Rows are points. The points of each table are mixes of a few directions, plus a little noise. Count the directions of each table, and those that both share. Where both have some left over, give the other angles between the two spaces (their principal angles), to ten degrees, smallest first.

First (6 x 3):
0 47 -51

-1 -8 11

0 -40 45

0 5 -4

0 -47 51

0 47 -52
Second:
-1 -54 60

0 37 -40

-1 24 -26

0 -36 39

0 29 -32
Directions: first 1, second 1, shared 1

First, 7 rows:
10 -11 -10 -18 -16 -8

-50 -16 7 -26 7 -4

-34 -12 5 -19 5 -1

43 -5 -19 -7 -25 -7

9 -26 -21 -45 -31 -15

90 52 2 88 10 21

-68 19 36 29 51 14
Second:
10 0 -6 59 -20 -18

54 27 8 0 31 11

13 -1 -29 -57 -40 41

-4 22 22 49 30 5

-12 -35 -43 -4 -92 -4

20 -18 -1 -64 15 -27

-46 -11 18 29 17 -27

-39 20 32 -11 56 18
Directions: first 2, second 4, shared 2

First (7 x 9):
-1 9 11 11 -1 10 -2 17 8

-22 18 8 2 12 26 4 36 23

59 -40 -7 75 -25 -31 -52 -11 -8

-14 -49 -73 -89 15 -58 20 -103 -43

2 11 13 -21 -8 -3 20 -18 -18

-8 8 5 25 7 20 -12 39 24

-15 45 43 -2 -1 37 22 40 12
Second:
25 12 -54 46 62 47 -18 -65 41

-54 5 -7 -26 -33 -36 13 35 -43

23 32 -6 7 19 10 37 -21 6

-13 -5 -57 24 4 -49 24 58 5

4 38 21 0 -26 43 38 -63 19

-44 -46 -10 42 -99 -8 -7 17 62

11 2 41 -25 -8 6 -1 -1 -15

6 9 -10 -8 43 9 -14 -16 -19

29 -31 43 -27 19 -14 -40 34 -20

15 -19 39 -34 17 -8 -37 20 -34
Directions: first 3, second 5, shared 1; angles 50, 80

First (8 x 12):
-20 12 4 22 -5 -3 18 -6 2 17 -9 2

-10 16 -1 11 -8 -5 18 6 0 3 -5 3

-30 -79 32 20 57 28 -68 -107 28 91 -5 -12

103 -30 -30 -103 11 7 -60 58 -16 -111 44 -3

-14 19 1 16 -11 -6 23 6 0 6 -8 2

21 12 -10 -19 -10 -5 4 29 -7 -33 8 3

-24 37 -2 29 -21 -11 42 17 -5 6 -12 5

-26 16 5 26 -8 -4 24 -5 1 21 -12 1
Second (11 x 12):
11 50 -22 15 -5 -7 32 0 69 -5 30 -32

2 10 6 17 -2 2 2 -15 -2 -1 -8 -6

43 37 16 -34 19 29 8 -55 -48 -3 4 57

-46 35 -18 11 -8 -40 5 6 9 -22 -5 -16

4 -6 17 -10 4 2 17 14 3 -3 -33 -6

-36 -102 25 3 -11 20 19 71 -22 90 -29 32

15 10 -20 -18 5 -16 -27 3 21 -45 20 -26

28 44 29 -11 14 18 28 -39 -15 -15 -36 15

-19 21 -11 -6 0 -31 -12 6 9 -45 -14 -28

57 -63 31 84 -6 61 -57 -70 -35 20 9 -19

-56 -37 -52 -50 -10 -40 -15 78 7 26 62 30
Directions: first 2, second 6, shared 1; angles 50

First (11 x 18):
9 -22 4 -23 -15 9 -5 9 -14 -10 -13 4 12 11 18 -30 13 -15

24 -60 14 -62 -40 24 -13 23 -42 -28 -39 9 32 29 51 -85 38 -42

27 -67 15 -70 -44 27 -14 25 -46 -32 -44 10 35 32 57 -95 43 -48

2 -4 1 -4 -2 1 -1 2 -3 -1 -3 0 2 3 4 -5 3 -3

-25 61 -14 63 40 -25 13 -24 42 28 40 -10 -33 -29 -51 86 -40 43

-6 16 -4 17 11 -7 3 -6 11 8 11 -2 -9 -7 -13 23 -10 11

3 -5 1 -5 -4 2 -1 2 -3 -2 -4 1 2 3 4 -8 3 -3

-8 20 -5 21 13 -8 4 -7 14 9 12 -3 -11 -10 -16 27 -12 14

7 -16 4 -16 -11 6 -4 6 -12 -8 -11 2 8 8 14 -23 10 -11

-19 45 -10 47 30 -18 10 -17 31 21 30 -7 -25 -23 -38 65 -30 32

-13 31 -7 32 21 -13 6 -12 23 15 20 -4 -16 -15 -26 45 -21 22
Second (9 x 18):
-6 12 -3 14 9 -5 4 -5 8 6 9 -2 -7 -6 -11 19 -7 8

-12 30 -7 30 19 -12 6 -11 20 14 19 -4 -15 -14 -25 41 -18 20

-3 11 -3 11 8 -5 2 -4 8 5 6 -2 -6 -4 -10 16 -7 7

5 -12 2 -12 -10 5 -2 4 -9 -7 -8 2 7 6 10 -18 9 -9

22 -54 12 -56 -34 23 -11 21 -37 -25 -34 8 28 27 44 -75 34 -38

7 -18 3 -18 -12 6 -5 7 -11 -8 -11 3 10 9 15 -26 12 -13

15 -37 9 -39 -24 15 -9 16 -26 -16 -25 5 20 17 30 -54 24 -27

8 -17 4 -18 -11 7 -3 6 -12 -8 -12 2 10 7 14 -24 11 -11

-34 84 -20 87 57 -32 18 -34 58 39 56 -14 -46 -41 -72 121 -54 60
Directions: first 1, second 1, shared 1

First:
23 6 12 -11 7 -27 93 49 25 -61 45 -11 -28 -21 -47 -91 -28 -15 -15 3 0 27
 -14 9

37 2 -34 3 -22 -42 88 42 -13 -42 45 -13 -5 -42 -37 -95 -33 -24 -30 47 5
 40 -23 -6

-2 -1 -3 1 -2 3 -10 -6 -5 7 -6 2 4 2 6 9 3 2 1 1 0 -1 2 -1

3 2 0 -1 -1 -2 7 4 1 -7 5 -1 -1 -2 -5 -8 -2 0 -1 1 1 3 -1 1

-1 2 7 -2 4 2 4 3 5 -5 0 0 -4 1 -2 -2 0 0 2 -6 0 -1 1 4

-9 -4 -9 6 -4 10 -38 -21 -13 26 -18 3 14 8 19 37 10 4 4 3 2 -9 4 -6

-5 -3 -16 8 -9 6 -31 -17 -18 24 -15 1 15 2 18 29 7 3 1 10 2 -6 3 -7

-44 -1 42 -3 30 52 -111 -52 15 55 -57 20 7 55 47 121 44 29 39 -56 -7 -52
 30 7
Second:
-9 26 -15 18 37 5 12 6 -16 -4 7 -26 -14 -4 -5 8 54 -31 31 18 4 -4 -27
 -38

-18 18 27 -34 27 -12 -26 -29 -31 38 27 -33 -10 -21 -6 41 8 19 6 42 -1 16
 3 -38

57 -25 26 15 -42 -36 -4 50 -4 52 -41 102 25 -26 -61 -17 -104 13 -56 -56
 -17 -60 15 47

-3 45 -8 22 33 3 18 8 -21 10 13 -17 -5 -20 -30 9 45 -35 27 16 -4 -2 -24
 -35

12 -46 -5 -23 25 -14 -29 -6 -9 -12 -9 -22 -26 35 50 26 21 23 0 18 17 -14
 -6 -20

-12 34 17 -25 -20 14 3 -42 8 3 41 -25 19 -15 -10 12 -6 24 -6 18 -14 54
 29 16

-22 2 -40 41 -16 34 38 17 37 -58 -17 1 4 21 20 -52 27 -40 22 -28 7 7 -13
 21

18 -25 -17 -8 -4 7 -2 -10 18 -38 2 -18 -5 37 42 3 22 17 -2 0 7 12 7 15

-46 46 24 -22 -12 16 2 -40 -1 18 38 -27 15 -33 -20 5 -9 7 7 24 -11 51 19
 -3

56 -47 10 -20 -5 -29 -26 9 -5 10 -14 24 -4 23 14 25 -29 40 -35 -9 1 -27
 13 17

-35 -27 -18 35 -23 12 15 37 24 -20 -47 41 1 3 7 -60 -29 -35 4 -42 10 -31
 -15 18
Directions: first 2, second 5, shared 0; angles 60, 80

First (11 x 32):
-39 -27 20 -27 12 11 -31 -38 26 8 -51 -53 22 -5 -4 68 -32 -9 47 5 -42
 -25 -75 4 -53 -12 -5 28 15 18 -8 29

37 34 -28 29 7 -2 40 41 -29 -25 47 75 -19 15 3 -64 36 17 -53 4 44 26 75
 0 67 0 -2 -21 -20 -14 16 -26

-3 3 -5 0 15 8 6 1 -1 -13 -6 13 4 7 -1 7 2 5 -2 7 -1 0 -4 4 7 -9 -5 7 -2
 3 6 4

-39 -44 38 -35 -30 -8 -54 -49 35 48 -45 -105 16 -28 -2 63 -43 -28 65 -16
 -48 -31 -81 -5 -88 13 9 14 26 12 -28 25

27 18 -13 18 -11 -9 20 25 -18 -3 36 34 -16 2 3 -47 21 6 -31 -5 28 17 51
 -4 34 9 4 -20 -10 -13 4 -20

16 22 -20 17 22 7 29 23 -16 -29 18 56 -5 17 0 -26 21 16 -31 12 22 15 36
 4 45 -10 -6 -3 -13 -4 16 -10

33 27 -21 24 -3 -6 30 34 -24 -14 42 54 -17 8 3 -57 29 11 -42 -1 37 22 65
 -2 51 6 2 -21 -15 -14 10 -23

-5 -17 16 -9 -31 -13 -22 -14 10 32 -2 -47 -2 -18 1 6 -13 -15 20 -16 -10
 -8 -14 -7 -33 17 10 -7 10 -2 -17 1

-34 -24 18 -23 12 10 -26 -33 23 5 -45 -45 20 -4 -4 60 -27 -7 40 6 -37
 -21 -66 4 -46 -11 -5 25 13 15 -6 25

-36 -23 16 -24 19 14 -25 -33 24 0 -49 -40 22 -1 -4 64 -27 -6 41 9 -38
 -22 -69 6 -43 -15 -7 29 12 17 -4 27

43 30 -22 29 -12 -12 34 42 -29 -9 56 59 -24 6 5 -74 35 11 -51 -6 46 27
 82 -5 59 12 5 -31 -17 -19 9 -31
Second, 11 rows:
12 -19 -31 7 -12 8 -1 3 6 -3 9 34 -6 18 11 17 8 -12 -3 10 24 -8 1 0 -36
 21 -16 4 5 -3 -5 9

12 13 -4 -28 -4 1 15 -5 1 3 -2 7 -8 12 -9 7 -10 20 -10 1 -4 -7 7 3 -14
 12 16 3 -6 -5 7 -1

43 22 -21 -83 -27 6 51 -8 3 -1 2 44 -30 54 -11 39 -18 66 -40 18 8 -29 26
 7 -62 46 44 5 -14 -26 19 17

-7 10 59 -26 9 -11 21 -6 -12 -8 -4 -30 -15 -23 3 0 -5 48 -24 -1 -8 -10
 -8 3 36 -16 30 -19 -7 -12 9 12

-35 -13 28 58 23 -8 -37 7 -4 0 -3 -41 25 -47 5 -36 10 -46 31 -15 -14 23
 -22 -7 57 -42 -28 -7 8 17 -12 -13

-38 9 23 50 30 -11 -37 2 -2 6 -12 -61 36 -48 -15 -51 -1 -46 42 -27 -40
 33 -15 -8 66 -49 -21 -2 4 24 -10 -31

-37 -17 121 25 26 -19 -2 5 -25 -17 3 -65 -16 -74 27 -15 17 33 -23 -5 2
 -4 -36 3 94 -59 12 -40 1 -7 1 26

33 -13 -41 -32 -26 12 25 0 6 -3 11 59 -24 48 11 41 3 23 -27 23 34 -24 16
 7 -70 47 6 8 -2 -17 5 20

35 30 -43 -68 -20 5 35 -11 9 9 -7 33 -9 54 -26 18 -21 36 -13 9 -8 -15 30
 3 -54 42 36 16 -11 -11 15 -5

-39 -56 0 115 16 4 -66 18 1 -7 13 -12 26 -49 35 -22 36 -93 40 -7 26 23
 -32 -8 37 -35 -79 -4 21 22 -26 -2

19 23 -90 -19 -11 11 -1 -6 21 20 -10 33 23 53 -35 -5 -18 -34 32 -4 -22
 13 30 -4 -60 37 -3 33 -3 12 0 -33
Directions: first 2, second 3, shared 0; angles 80, 90

First (11 x 32):
8 18 -22 -5 -70 -46 19 11 -13 -28 78 -32 5 -20 15 56 47 30 27 -7 -2 10
 51 -23 32 21 -44 10 -40 41 -63 -33

27 42 10 1 50 23 23 -39 24 31 -85 33 -34 33 -13 -38 -28 -12 -6 16 -14 22
 -7 -10 -40 -41 10 -23 52 -30 44 13

-31 -4 8 -16 -24 5 -9 30 -35 12 46 -21 -2 25 16 23 5 -22 0 -48 46 -11 -6
 -2 30 17 22 -27 -43 4 3 8

8 6 22 37 65 -2 29 -21 18 -6 -42 10 -18 0 -21 -31 -59 18 -19 57 -62 -15
 -28 8 -53 -22 -12 -9 49 -43 11 20

7 -26 0 53 36 -19 29 7 7 -7 5 -13 -10 -21 10 -10 -68 31 -28 39 -54 -34
 -31 7 -59 2 -40 -5 15 -44 -15 7

0 -41 -43 -12 -46 32 -36 3 22 47 12 26 6 -12 60 -19 39 -17 6 -36 34 29
 16 9 16 26 5 34 -26 57 -6 -28

-50 -11 29 -27 -11 22 -43 -21 22 -23 23 22 19 -8 -28 -12 71 -9 38 39 -24
 35 22 25 53 18 46 43 20 76 -20 0

48 4 -61 -35 -55 22 -30 -32 47 33 -49 48 8 -17 29 -16 78 -15 26 -20 29
 62 55 -15 22 -5 -9 54 3 65 5 -47

-38 44 41 4 19 7 44 -15 -6 37 36 -10 -58 67 22 2 -25 -5 13 10 -26 22 1
 -10 -7 -3 12 -63 8 8 -3 16

5 -33 5 -1 36 11 -38 20 -20 -24 -46 3 41 -19 -42 -14 -23 -18 -32 -19 35
 -44 -45 22 1 -8 32 10 0 -55 43 26

18 0 5 5 -1 -54 6 52 -69 -71 24 -59 40 -24 -49 56 -35 15 -26 -35 37 -75
 -24 -8 9 -2 -24 -24 -42 -81 0 22
Second, 11 rows:
-105 23 50 -22 -75 -62 11 20 -53 -44 110 -77 -25 49 -18 -3 4 8 34 -4 -31
 23 -48 96 -3 70 -33 -38 -7 -8 17 29

-24 -70 8 -4 -35 0 -19 14 2 -25 -37 -44 61 -42 -84 -61 6 -58 46 12 59
 -83 -24 10 -44 46 38 -24 -47 -41 60 -4

-15 42 39 2 -2 -25 11 -1 -27 -7 41 3 -34 33 27 7 0 39 -17 20 -66 62 -21
 53 18 2 -37 11 59 16 -15 25

15 9 -43 -4 16 19 5 -1 24 25 -4 17 -8 4 27 41 -1 -5 -5 -40 37 -11 40 -59
 12 -30 10 -3 -42 8 -26 -28

100 -53 -32 18 12 67 17 -7 9 57 -26 40 2 -11 73 -9 2 3 -40 9 16 -11 15
 -74 -7 -13 26 -28 -13 34 -47 -29

19 -22 0 -1 -45 19 30 7 -30 33 69 -16 -32 39 78 7 3 14 -15 -6 -8 18 -14
 -8 -2 31 -3 -58 -26 32 -50 -10

17 -16 41 35 21 0 4 28 -12 36 -71 -14 28 -37 -46 -54 -28 -43 9 19 40 -64
 2 -21 -22 3 18 -10 9 -24 66 20

-15 51 -17 5 57 -18 -14 1 33 9 -59 19 7 -22 -43 32 -18 -19 10 -32 38 -22
 46 -37 19 -54 0 47 -4 -23 34 -2

-6 -8 0 -13 6 -3 -25 -18 15 -44 -25 12 20 -18 -35 -15 15 10 2 25 -30 10
 -17 36 -1 1 2 34 30 -7 9 7

24 26 -1 3 27 6 0 -13 6 4 -6 32 -18 6 27 16 -1 30 -28 5 -34 38 9 -3 18
 -28 -14 23 38 18 -22 4

-14 20 -40 -28 21 -4 -23 -27 34 -43 1 29 1 2 -9 41 18 24 -2 -9 -21 33 15
 10 20 -27 -6 46 6 1 -30 -14
Directions: first 6, second 5, shared 1; angles 50, 50, 50, 60

First:
50 -4 -11 -6 -8 8 -54 -59 25 -17 5 25 5 -17 -61 24 14 33 -1 -37 5 14 -27
 67 -15 -4 -23 -22 -37 36 32 10

-23 -18 64 -5 58 1 -9 59 -22 40 7 -29 13 11 43 -18 -36 36 -56 31 25 9
 -36 -38 45 61 12 -30 50 -1 -56 52

-29 42 23 54 -7 -2 52 22 -85 24 -68 10 2 -13 71 -22 7 -20 31 7 13 -15 25
 -40 21 -55 -6 34 -7 -74 -21 -24

-14 -21 -38 -34 -14 -7 14 11 54 -21 47 -17 -12 21 -19 4 -2 -32 2 15 -27
 -5 22 -15 -23 17 22 9 18 24 11 -14

-2 -29 -32 -43 -5 -5 -6 4 66 -22 56 -16 -10 20 -35 9 -6 -16 -10 10 -24 1
 7 0 -21 33 17 -6 17 41 13 -1

46 13 34 25 13 12 -52 -45 -33 11 -37 29 17 -29 -22 11 8 55 -10 -36 30 15
 -43 57 13 -11 -34 -26 -36 4 7 25

17 -36 -37 -51 -7 -1 -30 -17 84 -29 67 -11 -8 17 -63 19 -2 -2 -16 -1 -23
 8 -5 26 -28 41 11 -18 7 62 25 6

22 23 -25 21 -33 2 0 -46 -13 -17 -29 29 -3 -19 -19 10 26 -10 39 -28 -4
 -4 14 32 -19 -51 -18 17 -44 -12 33 -30

-6 29 -13 30 -26 -2 29 -12 -35 -3 -38 16 -5 -11 20 -4 17 -24 38 -9 -3
 -11 27 -6 -7 -52 -8 29 -24 -37 11 -32

-35 11 49 24 31 -1 29 54 -57 37 -29 -16 8 3 68 -25 -20 6 -16 26 21 -5 -4
 -50 38 9 7 2 31 -41 -46 17

-25 -9 -13 -14 -2 -6 26 28 16 -3 20 -18 -9 16 14 -7 -7 -26 1 20 -14 -7
 19 -32 -4 10 19 11 23 -1 -8 -9
Second (10 x 32):
-3 2 15 6 10 1 0 8 -14 10 -9 -1 3 -2 11 -4 -4 7 -6 3 8 0 -7 -6 10 4 -2
 -4 5 -7 -10 8

-8 2 -12 -2 -8 -3 13 4 5 -5 4 -3 -4 4 3 -2 2 -14 8 4 -8 -5 12 -8 -6 -5 5
 9 2 -4 4 -10

-5 -2 -32 -10 -21 -4 13 -8 24 -17 15 -1 -9 5 -13 4 8 -26 17 1 -19 -6 21
 -3 -21 -10 7 15 -4 6 16 -22

35 -9 -7 -11 -2 5 -41 -38 25 -13 12 14 3 -8 -46 18 7 24 -6 -23 2 12 -21
 46 -11 7 -14 -19 -21 32 21 10

25 -3 30 5 22 8 -39 -15 -11 12 -9 8 12 -12 -13 5 -5 42 -24 -14 21 13 -35
 29 15 15 -15 -27 -7 14 -6 30

29 -7 -6 -9 -1 5 -35 -32 21 -11 10 11 3 -7 -39 14 6 21 -6 -19 2 10 -18
 39 -9 6 -11 -16 -17 27 17 9

-86 16 -50 3 -39 -21 121 71 -6 -9 5 -32 -27 32 75 -30 0 -108 52 52 -41
 -37 92 -108 -16 -39 44 72 38 -60 -12 -69

38 1 95 24 66 17 -72 -6 -57 47 -38 12 32 -26 8 0 -20 99 -61 -19 58 27
 -83 41 52 38 -32 -59 -2 6 -38 75

-51 10 -10 9 -11 -10 66 49 -20 6 -7 -20 -11 16 56 -22 -5 -51 21 32 -14
 -20 43 -66 3 -16 23 36 26 -41 -18 -29

25 -8 -24 -15 -15 4 -25 -34 34 -21 19 10 -2 -3 -44 16 11 4 6 -18 -9 6 -3
 35 -21 -1 -6 -7 -19 29 26 -4
Directions: first 3, second 2, shared 2

First (9 x 32):
6 23 -13 3 3 -13 21 5 -2 -18 3 12 9 14 -19 -43 2 19 -10 15 -27 0 13 -17
 6 6 -6 -3 8 -3 -13 17

-7 -36 6 -9 -3 8 -55 13 -10 30 32 -27 -37 -56 11 109 10 -42 32 -54 64 25
 -64 51 -5 3 51 27 -7 -9 -10 -60

45 -41 -2 -52 -27 69 -46 -56 42 51 -44 -46 -12 5 60 29 21 7 59 -80 52
 -21 15 11 -25 2 -1 13 -41 -37 18 60

-58 -74 77 20 4 35 -27 -22 8 39 -46 -8 2 -9 75 98 -37 -63 -17 32 49 -26
 3 24 -19 -47 -39 -29 -20 56 90 -50

48 21 -31 -30 -14 21 13 -29 25 -2 -24 -8 12 35 1 -74 19 47 21 -26 -22
 -15 40 -29 -4 15 -14 3 -11 -34 -16 81

18 53 -52 4 8 -53 11 49 -30 -35 71 12 -16 -26 -77 -26 24 20 4 -17 -25 42
 -44 5 23 36 56 30 29 -29 -79 -24

-30 26 12 34 16 -34 44 20 -16 -34 1 35 24 21 -23 -48 -22 5 -48 72 -48 -5
 22 -25 12 -11 -29 -24 21 33 11 -13

-27 0 21 23 10 -12 20 6 -7 -11 -9 18 14 11 2 -9 -19 -8 -30 46 -18 -8 14
 -10 3 -15 -24 -19 8 29 23 -15

5 27 -18 6 4 -21 19 15 -9 -21 17 12 4 5 -29 -36 4 16 -9 11 -25 8 1 -11 9
 10 5 2 13 -5 -23 4
Second, 11 rows:
38 -2 -17 52 3 -75 -8 42 -9 0 41 12 -15 -14 -25 29 60 -35 6 -6 2 63 -8 9
 5 -2 12 73 37 17 0 -5

-26 25 39 -40 -2 39 3 -19 -2 23 -19 -17 0 16 24 -10 -37 25 -17 3 -7 -50
 28 -13 5 5 -7 -34 -32 -13 3 -4

-20 62 27 -43 -4 -14 7 8 -18 26 15 -13 9 50 50 41 -41 -8 -56 33 -25 -47
 62 17 21 12 -13 -21 -56 -7 60 14

-21 -14 -36 -2 -2 0 12 -17 8 -28 -21 26 34 -2 3 -3 -15 -4 8 20 12 7 -25
 19 4 -8 -8 -38 -9 12 18 -1

-16 -35 -61 34 1 -37 20 -11 11 -43 -28 55 42 -31 -18 -6 21 -13 32 19 28
 54 -64 28 11 -18 -6 -20 15 30 11 -26

28 -2 36 5 3 18 -19 13 -2 25 21 -32 -41 -5 -15 -11 20 9 3 -34 -8 -4 18
 -29 -15 8 11 44 22 -16 -39 5

-6 74 81 -14 7 -26 1 25 -25 63 20 -26 -30 24 28 20 -3 7 -36 3 -21 -30 65
 -16 21 16 -2 39 -29 -7 13 -24

29 -27 36 -38 -7 105 -31 -15 12 13 9 -66 -46 9 -10 -38 -24 34 4 -49 -17
 -58 24 -48 -43 10 17 -5 13 -46 -59 46

2 36 -20 28 2 -95 11 35 -17 1 29 31 20 11 11 52 29 -41 -20 33 -2 45 9 36
 30 1 -4 36 -6 24 54 -13

-15 -28 -85 3 -8 -21 15 -12 11 -57 -10 42 55 5 6 22 -13 -26 3 36 12 25
 -38 44 7 -11 -10 -48 -10 19 45 19

3 -91 0 12 4 109 -10 -48 37 -23 -54 -11 -21 -62 -56 -97 7 54 75 -59 31
 -3 -70 -50 -41 -14 11 -26 51 -14 -107 -14
Directions: first 3, second 4, shared 0; angles 50, 50, 90

First, 11 rows:
5 7 15 -11 2 -20 19 15 -15 18 2 -1 4 -10 -45 17 -12 -21 2 21 -23 -13 4
 -2 -11 9 1 -3 -19 -2 32 -3

-7 -12 -24 16 -3 30 -28 -25 22 -27 -3 2 -5 17 70 -26 18 32 -2 -32 38 20
 -6 4 16 -14 -3 6 30 2 -49 5

6 9 21 -13 3 -26 22 19 -19 23 3 -2 4 -13 -57 21 -14 -27 3 27 -30 -16 4
 -4 -13 10 2 -4 -24 -2 40 -4

2 2 5 -4 1 -9 7 6 -7 7 1 -1 1 -4 -18 6 -5 -9 1 9 -10 -6 2 -1 -4 3 0 -2
 -8 0 13 -2

-2 -4 -8 5 -2 10 -10 -7 7 -9 -2 0 -2 5 21 -7 6 10 0 -11 12 5 -2 0 6 -4
 -2 2 11 1 -16 1

5 7 14 -10 2 -19 16 15 -13 17 2 0 3 -11 -43 14 -11 -19 1 20 -22 -12 3 -2
 -10 8 2 -2 -17 -2 30 -4

3 6 12 -8 3 -14 13 12 -11 14 2 -2 2 -8 -33 12 -9 -15 1 15 -18 -9 3 -2 -7
 6 1 -4 -14 -1 23 -2

-1 -1 -4 1 0 4 -4 -4 2 -3 -1 1 -1 2 8 -4 1 4 0 -4 5 3 0 1 2 -2 0 0 3 0
 -5 1

-4 -7 -14 9 -3 18 -17 -15 14 -16 -2 1 -4 10 40 -15 12 19 -1 -20 21 11 -3
 2 9 -8 -1 2 18 1 -29 3

-13 -19 -41 28 -5 53 -47 -44 38 -48 -6 5 -8 29 121 -44 31 55 -4 -58 64
 34 -10 6 29 -23 -4 9 53 3 -84 9

7 10 23 -15 3 -29 25 24 -21 27 2 -3 5 -16 -65 24 -17 -30 2 31 -35 -18 4
 -4 -14 12 3 -5 -29 -2 46 -3
Second, 11 rows:
-11 -2 -9 -6 -6 25 -20 -5 14 -1 11 18 6 -8 12 -11 35 16 0 -13 -5 -1 -22
 -9 2 8 2 24 25 -20 -20 24

28 13 13 0 5 10 43 -8 26 -50 -25 24 -10 -14 -29 -45 -21 -32 1 -18 23 38
 20 1 33 -41 -13 -1 -12 35 10 34

11 14 22 12 -3 3 -3 -4 -2 -5 -13 -12 0 17 7 -8 7 -15 -20 4 -1 17 7 -16
 -12 -10 -2 -6 12 14 8 -3

-5 12 -25 -24 -2 19 -34 -28 33 -6 13 35 1 -34 -1 -18 46 43 17 -30 -13 5
 -22 2 39 25 3 41 22 -16 -35 50

-33 -11 -23 31 2 -1 0 20 -23 12 -2 -14 9 25 16 25 -17 -4 -9 28 12 -20 -1
 -1 -56 8 4 -33 1 -6 14 -34

-27 -28 -35 8 8 -3 30 26 -11 -1 6 9 2 -6 -9 14 -39 -5 20 12 21 -26 0 23
 -18 -2 0 -22 -25 -10 9 -16

5 23 -11 -17 -1 -9 -42 -31 15 11 5 5 -1 -17 1 2 33 41 8 -14 -22 6 -6 1
 27 33 6 22 11 -1 -21 19

-8 10 -23 6 7 -17 -4 -9 -2 1 -7 -2 -1 -3 -7 10 -14 14 8 7 3 -2 10 10 -3
 15 3 -17 -12 12 5 -8

17 -30 28 -41 -7 9 9 14 1 15 30 7 -3 -19 -2 -2 13 -3 14 -19 -16 -16 -20
 5 38 -11 -2 42 -3 -34 -17 11

22 -10 37 0 2 -27 28 18 -27 12 -5 -34 -6 19 -7 16 -37 -33 -8 18 -1 -4 20
 3 -5 -21 -3 -21 -27 13 25 -39

1 9 24 28 -3 -9 -6 8 -24 12 -14 -37 4 40 19 16 -6 -21 -31 26 -1 4 12 -19
 -45 -5 2 -28 8 13 22 -38
Directions: first 1, second 5, shared 0; angles 50
